Rows are points. Two turns around zero, p and q, are shown by what they do to some points. Where does a point land after both, in the order given? Backwards means that the second turn is done in reverse. Each puzzle has new turns, and all numbers are rounded.

Turn p:
[ 8 -7] => [ -5 -10]
[39 24] => [ 33 -31]
[-67  -5] => [-22  63]
[ 19 -12] => [ -7 -21]
Turn q:
[20  7] => [21 -5]
[ 5 37] => [24 29]
[-3 23] => [10 21]
[-22 -66] => [-54 -44]
Where do these land?
p, then q: [  8 -48] => [-48   7]
q, then p backwards: [  6 -23] => [ 20 -13]
p, then q: [14 16] => [ 11 -18]
q, then p: [-34  66] => [73 13]
p, then q backwards: [  6 -12] => [ -4 -13]

Turn p:
[-10  19  22  37] => [-25  -4  19  36]
[-24 -53 -25   8] => [ 53 -14 -26  21]
[-4 14  3  1] => [-13   6   0   3]
[ 36  42 -43 -39] => [ -5  60   4 -53]
[-58 -54 -10 -42] => [ 32 -31 -78  -1]
[35 18 27 20] => [-21  -7  47  -4]
[24 14 26 14] => [-20 -10  34  -2]
Turn q:
[-43  -1  -4 -18] => [-15  33 -25 -17]
[ 40 -41 -10 -13] => [  3 -53   3 -27]
[59 69 -8  3] => [68  4 57 21]
[ -4 -32  -4  47] => [-18 -31 -28  34]
[ 8  8 25 -5] => [-10   4  26   1]
[-60  -3   0 -14] => [-27  43 -33 -12]
Where do these land?
q, then p: [41 59 -2 -5] => [-27 -26  58 -19]
p, then q: [  9 -38 -27 -17] => [ 28 -29  21 -21]
q, then p: [-59  -9  16  25] => [ -9  43 -24  44]
p, then q: [-10 -52 -30   8] => [ 31 -50  17   6]
q, then p: [16 40 21 20] => [-25 -17  37  21]
p, then q backwards: [  3 -21 -30 -45] => [-10  -3 -46 -34]
p, then q: [-1 21 51 13] => [-48  12 -27   6]
